Each row is a point. The points of each table are mixes of a few directions, plus a little noise. How many directions does each table use, and how many do they share? Where both have some left over, give the other angles between the two spaces (their principal angles), to ten degrees, smallest first.
In the rows, zero is written as 128.

First, 4 rows:
[[100 128 116]
 [174  82 191]
 [ 94 159  84]
 [145 143 121]]
Second, 4 rows:
[[192 193  95]
 [125 125 130]
 [ 94  94 145]
 [101 101 142]]
Directions: first 2, second 1, shared 1

First (7 x 6):
[[ 80 138 132 166 100 155]
 [188  94 100 107 144 121]
 [107 181 155 167  84 186]
 [157 104 117  82 161  88]
 [125  94 107 116 140 108]
 [ 61 174 157 121  94 158]
 [178 111 127 136 173  79]]
Second (9 x 6):
[[114 120 125  39 145  97]
 [125 184 161 181  96 176]
 [119 122 125  71 139 108]
 [117 196 169 156  95 175]
 [133 112 118 135 134 121]
 [142 102 110 174 133 127]
 [135  72  95  94 157  86]
 [117 131 131  71 135 113]
 [149 115 117 231 118 151]]
Directions: first 4, second 2, shared 2

First, 8 rows:
[[148 110 120 135 117  91 116 120]
 [127 142  86 131 136 153 176 114]
 [137 109 131  96 130  85  85  86]
 [129 149  43 119 146 163 210  83]
 [127 115 149  96 132  99  80 100]
 [104 137 226 168 113 159  89 230]
 [138 113 162 146 112 101  95 157]
 [114 150 107 132 139 172 172 133]]
Second, 9 rows:
[[126 123 140 113 130 118 106 117]
 [140 151  68 205 115 179 241 185]
 [137 144  86 181 119 163 206 168]
 [120 113 168  77 137  95  54  90]
 [119 112 172  72 138  91  46  87]
 [127 125 136 118 130 121 113 120]
 [133 137 104 159 123 148 173 151]
 [129 129 125 132 127 131 134 131]
 [123 118 153  95 133 107  80 104]]
Directions: first 3, second 1, shared 1

First (10 x 9):
[[ 99 193 170  91  48 109  61 138  86]
 [129 129 125 134 120 131  96 129 142]
 [141 104 109 150 150 139 119 125 160]
 [153  81  89 172 169 150 103 123 195]
 [122 146 135 125 100 127  79 132 133]
 [131 112 127 119 164 124 220 123 100]
 [127 129 130 125 128 127 134 128 123]
 [150  75  99 150 201 139 218 118 144]
 [111 161 153 101  95 115 130 132  88]
 [118 149 143 113 105 120 119 131 108]]
Second (7 x 9):
[[140 109 137 155 128 142 167 119 104]
 [112 135 134 130 127 117 102 105 173]
 [123 144 119 106 132 112  78 150 144]
 [114 126 132 193 123 157 201 159   7]
 [122 153 100  62 124 128 127 153 119]
 [176  98 136 117 140 114  90 126 176]
 [109 131 137 133 123 126 131  85 173]]
Directions: first 2, second 4, shared 0; angles 30, 50

First, 10 rows:
[[ 94 124 120  90 146  86 120 138 109 137 127]
 [126 132 115 115 130 115 144 143 114 157 166]
 [184 155  86 149 134 111 137 128 152 159 190]
 [143 131 123 146 115 150 155 126 118 149 154]
 [150 133 123 150 116 152 150 125 126 144 152]
 [152 124 149 177 101 191 143 104 136 110 105]
 [123 121 164 121 121 153  97 153 162  88 103]
 [ 90 111 149 110 120 141 143 139  97 133 119]
 [126 130 119 131 155  85  72  81 156  72  44]
 [ 91 121 130  90 142  95 118 142 111 130 121]]
Second, 11 rows:
[[132 129 133 124 124 135 126 145 137 128 143]
 [109 122 102 148 143  96 137  49  85 125  61]
 [134 130 136 122 123 138 125 152 142 130 149]
 [124 126 122 133 131 121 130 109 117 128 113]
 [117 125 113 140 137 109 133  82 102 127  88]
 [114 124 108 143 140 104 135  68  95 126  78]
 [141 132 147 113 116 151 122 186 160 130 176]
 [131 130 133 125 125 134 127 145 136 128 142]
 [121 126 120 135 133 117 131 100 113 127 105]
 [127 127 126 130 129 126 128 121 125 128 123]
 [156 137 167  97 104 176 114 249 194 132 230]]
Directions: first 4, second 1, shared 1
